Each row is a point. Any point is a mix of the corners, with weights that add up to 1. It lies inside the corners' shape when no weight is negative. Is each point inside? If not, which corners have a negative weight?
In the rows, zero is written as 128.

Corners:
(1): 159; 162
(2): 126; 56
(3): 131; 198
Points:
139; 120 -> inside
119; 52 -> outside (1)
130; 73 -> inside
152; 145 -> inside

Corners:
(1): 132; 154; 94; 169; 128; 183; 128; 128; 175
(2): 166; 108; 169; 46; 133; 142; 182; 164; 78
(3): 64; 132; 116; 112; 155; 147; 128; 75; 186
(4): 121; 118; 60; 139; 217; 141; 175; 89; 62
(5): 107; 211; 149; 42; 109; 178; 131; 170; 65
(6): 81; 117; 178; 91; 68; 136; 63; 135; 103
(7): 237; 165; 157; 168; 165; 62; 123; 92; 194
(8): 70; 119; 59; 177; 196; 42; 88; 123; 201
(9): 120; 91; 81; 80; 85; 97; 79; 61; 197
(10): 136; 108; 146; 162; 66; 76; 207; 142; 72
Points:
119; 138; 110; 114; 148; 137; 135; 114; 110 -> inside
126; 141; 114; 146; 139; 102; 123; 103; 151 -> outside (2)
140; 124; 169; 64; 71; 148; 127; 121; 144 -> outside (4, 8)
122; 152; 140; 110; 131; 138; 149; 140; 99 -> outside (9)
149; 159; 102; 144; 147; 109; 137; 106; 160 -> outside (2, 6)

Corners:
(1): 85; 114; 115; 139; 149; 51; 81; 77; 154; 154; 102; 142; 141; 119; 107; 140; 85; 147; 176; 194
(2): 97; 99; 85; 151; 161; 124; 113; 95; 95; 157; 105; 114; 121; 121; 164; 153; 148; 104; 112; 130
(3): 149; 119; 160; 82; 156; 148; 109; 123; 123; 141; 146; 136; 146; 128; 146; 108; 108; 111; 129; 161
(4): 120; 99; 115; 149; 145; 131; 150; 122; 102; 137; 123; 151; 132; 125; 107; 20; 80; 56; 114; 135
(5): 113; 132; 187; 129; 133; 124; 118; 126; 141; 137; 108; 151; 147; 134; 109; 122; 108; 155; 130; 119
(6): 128; 107; 114; 147; 135; 141; 137; 115; 124; 146; 131; 131; 121; 115; 122; 137; 101; 136; 174; 117
(7): 191; 133; 99; 129; 138; 140; 154; 180; 121; 130; 127; 176; 163; 122; 131; 132; 103; 159; 115; 148
(8): 90; 149; 96; 136; 114; 136; 133; 104; 119; 160; 102; 125; 117; 141; 200; 143; 85; 151; 174; 123
(9): 119; 84; 119; 148; 161; 139; 135; 102; 131; 113; 113; 135; 176; 113; 95; 33; 113; 146; 112; 129
(10): 111; 131; 127; 87; 126; 128; 136; 87; 154; 164; 104; 163; 125; 86; 113; 109; 122; 135; 131; 118
(11): 92; 90; 104; 140; 106; 135; 154; 93; 133; 140; 125; 128; 144; 125; 96; 138; 109; 165; 130; 148
(12): 115; 125; 116; 137; 51; 105; 123; 97; 161; 135; 102; 122; 139; 104; 150; 124; 101; 132; 156; 121
(13): 139; 137; 149; 122; 144; 98; 141; 84; 155; 98; 113; 123; 127; 118; 95; 98; 108; 74; 117; 141
(14): 91; 124; 235; 122; 163; 136; 138; 77; 146; 111; 100; 174; 137; 89; 118; 104; 103; 150; 161; 154
(15): 98; 72; 123; 136; 158; 134; 113; 92; 151; 125; 102; 156; 111; 131; 113; 108; 121; 130; 110; 124
(16): 112; 127; 108; 135; 162; 96; 119; 89; 110; 156; 165; 143; 121; 121; 186; 154; 123; 159; 149; 134
(17): 121; 131; 83; 142; 131; 159; 161; 249; 123; 132; 158; 114; 101; 90; 108; 74; 47; 103; 104; 120
(18): 105; 140; 84; 125; 74; 86; 120; 112; 85; 108; 104; 115; 100; 127; 178; 128; 89; 122; 168; 105
(19): 200; 128; 100; 153; 118; 137; 142; 105; 114; 139; 130; 141; 128; 113; 116; 129; 107; 170; 111; 161
(20): 102; 130; 117; 148; 135; 144; 106; 87; 149; 128; 116; 190; 169; 106; 97; 134; 115; 163; 121; 137
(21): 108; 114; 145; 80; 110; 137; 148; 122; 154; 157; 101; 148; 155; 86; 93; 126; 19; 138; 114; 114
Points:
105; 115; 122; 132; 131; 119; 124; 99; 129; 137; 119; 136; 130; 115; 125; 113; 98; 131; 138; 134 -> outside (7)
89; 129; 156; 111; 116; 114; 129; 113; 148; 126; 103; 154; 138; 99; 98; 116; 87; 103; 134; 140 -> outside (6, 8, 9, 15, 16, 19)
115; 120; 128; 129; 131; 116; 124; 94; 130; 136; 112; 144; 131; 118; 129; 129; 105; 131; 142; 138 -> outside (9, 17)
125; 120; 124; 130; 140; 124; 127; 108; 125; 141; 132; 142; 131; 116; 138; 125; 105; 140; 139; 138 -> inside
102; 103; 137; 128; 158; 121; 118; 75; 131; 137; 100; 151; 145; 125; 112; 116; 115; 130; 138; 141 -> outside (12, 16, 17, 19)
128; 136; 128; 124; 118; 122; 135; 124; 130; 145; 127; 143; 133; 112; 130; 126; 81; 136; 144; 141 -> outside (2, 9, 15)
112; 123; 107; 122; 126; 115; 128; 109; 129; 142; 117; 141; 125; 109; 134; 122; 92; 127; 131; 143 -> outside (5, 6, 9)

Corners:
(1): 94; 162; 89; 99; 149; 183; 121; 130; 104; 65; 210; 204; 113; 133; 134; 90; 165; 110; 181; 93
(2): 159; 119; 69; 109; 191; 142; 153; 104; 87; 89; 107; 161; 125; 198; 118; 118; 142; 132; 110; 150
(3): 120; 101; 97; 84; 104; 98; 111; 209; 157; 95; 174; 203; 63; 101; 135; 147; 103; 152; 62; 110
(4): 147; 119; 142; 31; 130; 127; 169; 151; 127; 114; 90; 69; 161; 198; 140; 130; 120; 135; 146; 89
(5): 80; 148; 153; 100; 153; 113; 130; 127; 117; 157; 109; 141; 171; 208; 139; 125; 139; 204; 152; 81
(6): 99; 178; 163; 18; 173; 125; 105; 118; 147; 157; 149; 69; 86; 96; 126; 113; 129; 94; 110; 123
(7): 143; 142; 124; 82; 134; 184; 152; 188; 136; 173; 88; 124; 97; 113; 132; 64; 127; 148; 105; 167
(8): 165; 141; 124; 97; 113; 97; 114; 100; 56; 156; 121; 106; 125; 130; 170; 137; 131; 126; 126; 88
(9): 133; 124; 144; 84; 153; 106; 177; 176; 100; 110; 171; 8; 139; 135; 158; 106; 139; 217; 139; 162
(10): 127; 92; 138; 119; 122; 72; 104; 46; 87; 132; 169; 106; 172; 144; 104; 109; 172; 98; 110; 155
(11): 103; 81; 146; 130; 156; 116; 126; 147; 96; 158; 117; 165; 107; 184; 166; 144; 93; 87; 119; 124
(12): 119; 202; 111; 137; 94; 129; 105; 148; 108; 125; 223; 158; 139; 120; 126; 124; 220; 103; 195; 175
(13): 178; 140; 89; 82; 147; 209; 136; 146; 149; 102; 65; 148; 154; 152; 197; 83; 106; 180; 72; 183
(14): 126; 176; 156; 120; 126; 160; 62; 159; 119; 146; 123; 90; 113; 201; 153; 178; 144; 109; 96; 68
(15): 60; 125; 80; 82; 105; 87; 174; 106; 57; 106; 148; 130; 135; 169; 125; 105; 106; 110; 115; 156
(16): 110; 129; 69; 19; 104; 185; 69; 101; 73; 156; 195; 72; 98; 139; 148; 176; 168; 77; 166; 117
(17): 144; 148; 181; 83; 72; 94; 78; 49; 111; 187; 111; 63; 124; 117; 117; 83; 97; 107; 176; 167
(18): 127; 80; 103; 62; 112; 95; 123; 188; 7; 126; 196; 175; 133; 205; 150; 111; 131; 119; 138; 162
(19): 103; 147; 108; 73; 81; 129; 99; 98; 126; 109; 128; 137; 201; 67; 83; 164; 92; 131; 150; 104
(20): 155; 195; 182; 71; 142; 176; 112; 27; 138; 148; 133; 109; 111; 139; 112; 172; 128; 110; 97; 72
(21): 150; 179; 169; 110; 136; 194; 117; 161; 129; 108; 69; 131; 98; 138; 152; 146; 178; 150; 101; 135
Points:
108; 117; 100; 110; 125; 122; 150; 182; 70; 113; 166; 138; 124; 184; 167; 113; 157; 143; 125; 144 -> outside (2, 6, 17, 19, 20)
128; 142; 133; 97; 122; 125; 90; 115; 99; 144; 127; 126; 122; 164; 139; 154; 136; 113; 109; 123 -> outside (1, 4, 7, 9)
129; 136; 129; 89; 111; 140; 125; 138; 108; 132; 126; 121; 140; 148; 145; 124; 132; 144; 131; 123 -> outside (2, 6)
123; 179; 148; 74; 124; 113; 137; 151; 122; 137; 173; 117; 121; 147; 151; 76; 125; 164; 144; 113 -> outside (2, 10, 11, 16, 19, 21)

Corners:
(1): 144; 230; 104; 113; 100; 125; 68; 123; 183; 75; 56; 89; 88; 85; 144; 208; 157; 127; 122; 157
(2): 208; 156; 121; 69; 84; 143; 124; 172; 119; 213; 96; 95; 105; 45; 72; 65; 69; 152; 165; 154
(3): 128; 35; 122; 167; 90; 129; 59; 97; 87; 62; 152; 161; 161; 113; 62; 172; 209; 138; 58; 116
(4): 158; 122; 120; 85; 121; 167; 75; 149; 71; 169; 121; 79; 166; 67; 150; 108; 61; 212; 201; 135
(5): 123; 126; 184; 150; 88; 147; 95; 77; 96; 81; 70; 144; 189; 159; 100; 199; 147; 93; 83; 127
(6): 96; 165; 103; 41; 130; 151; 85; 148; 129; 203; 156; 170; 63; 179; 180; 107; 137; 120; 111; 136
(7): 181; 124; 106; 91; 124; 120; 138; 131; 113; 152; 178; 170; 133; 113; 160; 103; 81; 128; 81; 71
(8): 98; 94; 101; 142; 171; 118; 208; 59; 83; 89; 150; 196; 137; 148; 99; 105; 108; 83; 114; 134
(9): 167; 175; 106; 149; 99; 185; 105; 156; 83; 185; 156; 123; 132; 121; 148; 94; 110; 79; 147; 126
(10): 65; 114; 99; 159; 125; 134; 164; 107; 173; 85; 79; 184; 223; 122; 81; 206; 163; 160; 93; 132
(11): 104; 85; 130; 170; 172; 114; 135; 148; 76; 94; 77; 182; 162; 110; 88; 237; 159; 127; 121; 114
(12): 58; 91; 135; 153; 128; 74; 158; 147; 85; 126; 181; 129; 162; 104; 83; 132; 93; 97; 100; 114
(13): 140; 164; 96; 144; 72; 155; 94; 138; 194; 95; 41; 144; 69; 108; 170; 105; 119; 167; 129; 96
(14): 76; 49; 57; 148; 118; 117; 190; 89; 58; 139; 114; 165; 211; 180; 88; 188; 108; 156; 162; 99
(15): 119; 113; 100; 70; 133; 147; 134; 214; 69; 106; 170; 147; 96; 137; 118; 112; 74; 122; 46; 144
(16): 122; 151; 108; 151; 141; 151; 163; 133; 137; 186; 172; 151; 83; 182; 142; 133; 82; 185; 109; 128
(17): 116; 90; 102; 170; 140; 64; 101; 113; 148; 43; 95; 134; 177; 176; 106; 149; 168; 95; 103; 170
(18): 148; 135; 134; 97; 122; 181; 151; 160; 141; 146; 71; 7; 143; 76; 114; 115; 123; 141; 177; 74
(19): 116; 135; 97; 172; 117; 88; 163; 83; 59; 114; 84; 149; 194; 150; 105; 117; 161; 144; 73; 94
(20): 161; 124; 124; 122; 60; 114; 115; 133; 219; 132; 88; 68; 86; 124; 232; 163; 211; 150; 167; 228
(21): 186; 174; 150; 88; 76; 139; 178; 179; 101; 119; 174; 141; 124; 98; 93; 70; 89; 175; 205; 94
Points:
118; 122; 114; 133; 113; 134; 135; 130; 117; 117; 115; 137; 149; 124; 107; 146; 130; 145; 128; 131 -> outside (7)
148; 164; 115; 126; 115; 120; 133; 140; 149; 135; 105; 118; 124; 114; 145; 111; 128; 140; 149; 136 -> outside (3, 5, 14, 15)
122; 122; 133; 87; 95; 141; 43; 150; 199; 118; 119; 103; 97; 107; 146; 156; 145; 153; 67; 154 -> outside (8, 9, 11, 14, 19, 21)
123; 110; 118; 147; 107; 130; 111; 139; 151; 111; 93; 119; 152; 110; 113; 178; 141; 127; 94; 127 -> outside (4, 6, 8, 19, 21)
135; 120; 113; 122; 108; 128; 142; 135; 110; 126; 128; 138; 142; 125; 119; 135; 122; 143; 137; 122 -> inside
138; 130; 105; 110; 104; 127; 128; 137; 138; 135; 115; 121; 117; 111; 131; 118; 118; 157; 134; 135 -> outside (5, 9, 11)
128; 118; 115; 130; 113; 126; 120; 128; 111; 122; 124; 145; 142; 128; 119; 141; 128; 136; 114; 131 -> outside (18)
121; 120; 113; 138; 128; 125; 139; 129; 99; 118; 105; 141; 150; 125; 112; 151; 136; 133; 116; 117 -> inside
133; 103; 131; 155; 136; 113; 174; 114; 72; 138; 126; 153; 194; 118; 88; 154; 102; 131; 150; 137 -> outside (1, 3, 6, 13, 15, 18)

Corners:
(1): 94; 173; 98; 161; 82; 104; 190; 92; 109; 171; 184; 176; 89; 105; 162; 139; 122; 122; 182; 128
(2): 185; 93; 134; 152; 133; 49; 105; 85; 137; 72; 157; 150; 225; 186; 134; 137; 188; 160; 47; 73
(3): 97; 133; 95; 56; 108; 78; 97; 175; 90; 132; 76; 77; 144; 151; 85; 104; 64; 122; 168; 159
(4): 189; 121; 164; 150; 139; 146; 50; 33; 153; 61; 108; 135; 214; 202; 143; 49; 249; 181; 107; 110
(5): 119; 168; 108; 152; 131; 57; 136; 175; 142; 186; 167; 35; 110; 174; 171; 82; 120; 114; 109; 110
(6): 178; 153; 81; 48; 133; 137; 128; 177; 43; 153; 137; 93; 159; 67; 42; 102; 149; 179; 121; 179
(7): 120; 217; 42; 157; 149; 76; 125; 161; 108; 113; 194; 112; 102; 88; 136; 81; 37; 105; 134; 143
(8): 125; 143; 142; 93; 101; 141; 110; 147; 186; 59; 126; 193; 239; 124; 134; 94; 181; 178; 112; 64
(9): 120; 130; 195; 128; 87; 172; 87; 82; 187; 91; 98; 145; 161; 119; 174; 197; 186; 132; 203; 193
(10): 98; 65; 99; 177; 106; 152; 101; 154; 147; 123; 207; 46; 95; 160; 176; 121; 18; 83; 172; 138
(11): 81; 95; 241; 97; 190; 130; 116; 111; 230; 92; 115; 171; 178; 82; 102; 124; 195; 149; 46; 125
(12): 166; 121; 77; 49; 108; 62; 129; 112; 41; 77; 102; 116; 120; 133; 136; 66; 91; 199; 92; 209
(13): 74; 74; 39; 109; 108; 87; 111; 143; 78; 144; 77; 151; 120; 80; 16; 152; 117; 197; 106; 127
(14): 122; 175; 64; 122; 91; 112; 148; 94; 127; 173; 138; 70; 141; 80; 139; 161; 82; 75; 131; 71
(15): 110; 133; 203; 168; 178; 201; 105; 95; 104; 56; 127; 143; 245; 156; 154; 111; 186; 187; 45; 173
(16): 146; 117; 105; 163; 38; 132; 116; 185; 117; 158; 204; 154; 46; 67; 161; 164; 92; 41; 99; 110
(17): 128; 140; 76; 182; 175; 127; 137; 198; 110; 110; 158; 125; 86; 101; 189; 102; 35; 48; 150; 126
(18): 173; 154; 228; 139; 126; 88; 128; 60; 189; 27; 49; 133; 242; 161; 91; 105; 178; 170; 75; 91
(19): 108; 124; 149; 168; 153; 181; 131; 77; 183; 38; 95; 109; 214; 129; 86; 134; 213; 103; 114; 130
(20): 125; 162; 68; 141; 116; 95; 125; 117; 74; 103; 209; 76; 16; 132; 169; 121; 29; 108; 182; 103
(21): 128; 131; 81; 100; 118; 168; 169; 140; 181; 160; 164; 108; 102; 159; 130; 211; 30; 132; 146; 125
Points:
115; 107; 109; 148; 113; 132; 115; 135; 138; 118; 165; 94; 126; 138; 147; 124; 82; 113; 140; 128 -> inside
130; 140; 151; 154; 121; 118; 117; 115; 168; 102; 147; 125; 153; 150; 164; 128; 120; 113; 127; 105 -> outside (6, 12, 13, 19)
149; 142; 136; 112; 107; 81; 122; 111; 131; 110; 116; 138; 156; 124; 119; 112; 155; 149; 117; 108 -> outside (7, 10, 15, 19, 21)
131; 121; 118; 127; 112; 121; 115; 126; 127; 113; 147; 131; 135; 119; 134; 131; 110; 132; 122; 128 -> outside (5, 19)
133; 144; 114; 128; 123; 131; 133; 130; 111; 115; 157; 111; 127; 104; 135; 136; 95; 111; 126; 142 -> outside (4, 5, 8, 13)
139; 141; 118; 126; 116; 112; 118; 128; 129; 116; 153; 113; 138; 139; 153; 115; 107; 127; 127; 121 -> outside (13, 19)
134; 126; 124; 128; 126; 124; 123; 113; 128; 110; 134; 118; 158; 139; 125; 115; 139; 141; 108; 118 -> outside (7, 9)
120; 135; 110; 118; 120; 117; 130; 136; 121; 119; 133; 118; 141; 118; 117; 134; 108; 136; 121; 134 -> outside (4)

Corners:
(1): 103; 175; 150; 150; 175; 132; 103; 78; 123; 149; 185; 68; 160; 67; 176; 43; 162; 179; 77; 137
(2): 49; 56; 123; 86; 151; 70; 151; 134; 115; 169; 77; 189; 102; 125; 137; 175; 143; 94; 79; 171
(3): 49; 159; 127; 77; 115; 71; 176; 130; 125; 127; 131; 133; 148; 195; 145; 182; 163; 161; 145; 174
(4): 74; 77; 179; 87; 89; 141; 202; 123; 89; 93; 197; 106; 150; 117; 106; 137; 154; 169; 109; 142
(5): 64; 166; 163; 109; 127; 150; 100; 147; 80; 102; 90; 74; 171; 89; 136; 142; 173; 139; 178; 173
(6): 99; 63; 113; 164; 31; 106; 136; 161; 106; 187; 118; 166; 71; 193; 153; 143; 38; 138; 79; 120
(7): 187; 244; 118; 124; 97; 155; 99; 113; 197; 18; 89; 56; 82; 157; 181; 68; 175; 190; 151; 66
(8): 179; 63; 133; 138; 145; 117; 150; 117; 121; 129; 107; 157; 135; 187; 61; 71; 158; 121; 62; 107
(9): 198; 126; 81; 149; 166; 200; 32; 175; 190; 109; 147; 74; 134; 138; 117; 39; 170; 217; 184; 111
(10): 213; 116; 81; 56; 110; 75; 133; 130; 152; 36; 104; 65; 148; 167; 77; 155; 164; 103; 105; 71
(11): 120; 131; 70; 66; 119; 188; 149; 197; 117; 122; 86; 204; 59; 190; 163; 36; 48; 111; 89; 128
(12): 96; 77; 103; 80; 82; 79; 120; 60; 86; 126; 107; 147; 71; 181; 95; 112; 113; 103; 86; 112
(13): 77; 167; 161; 156; 60; 82; 96; 145; 218; 79; 151; 91; 119; 184; 173; 165; 43; 166; 137; 162
(14): 181; 99; 95; 141; 136; 142; 102; 63; 139; 183; 128; 177; 110; 71; 151; 92; 75; 170; 65; 71
(15): 220; 149; 123; 143; 144; 139; 105; 55; 209; 101; 197; 203; 164; 45; 185; 168; 104; 55; 120; 97
(16): 143; 44; 162; 160; 179; 141; 176; 46; 82; 217; 182; 134; 150; 67; 175; 41; 119; 207; 34; 175
(17): 42; 138; 179; 63; 96; 127; 209; 96; 136; 120; 148; 71; 59; 167; 84; 192; 150; 92; 192; 154
(18): 81; 116; 209; 106; 120; 140; 220; 172; 147; 90; 188; 143; 180; 148; 195; 107; 38; 98; 138; 141
(19): 199; 175; 166; 86; 142; 152; 108; 77; 177; 146; 206; 173; 201; 77; 165; 89; 134; 94; 163; 101
(20): 133; 68; 155; 111; 75; 80; 145; 126; 93; 112; 140; 105; 45; 205; 39; 132; 105; 101; 146; 113
(21): 172; 67; 72; 159; 92; 79; 98; 117; 114; 152; 127; 194; 184; 86; 124; 101; 114; 123; 113; 152
Points:
127; 134; 137; 131; 110; 102; 129; 86; 150; 133; 142; 133; 138; 106; 170; 140; 110; 135; 108; 130 -> outside (4, 8, 9, 11, 20)
130; 109; 96; 136; 118; 125; 100; 119; 138; 141; 99; 114; 99; 133; 133; 100; 118; 164; 97; 126 -> outside (3, 4, 15, 18, 19, 20)
116; 109; 143; 114; 117; 115; 140; 109; 123; 129; 140; 114; 131; 134; 124; 118; 137; 149; 117; 132 -> outside (11, 15)
127; 88; 114; 123; 117; 107; 133; 114; 123; 131; 145; 134; 117; 145; 120; 108; 118; 151; 81; 129 -> outside (5, 7, 17, 18, 19)
168; 127; 112; 121; 118; 126; 121; 122; 152; 111; 134; 138; 124; 152; 144; 85; 104; 139; 105; 107 -> outside (2, 4, 5, 17)
116; 137; 128; 106; 100; 127; 128; 136; 154; 104; 125; 128; 123; 151; 139; 139; 116; 133; 141; 129 -> outside (1, 16, 20)
143; 135; 118; 116; 132; 116; 122; 95; 155; 128; 135; 135; 106; 143; 144; 113; 127; 132; 101; 115 -> outside (4, 5, 18, 21)
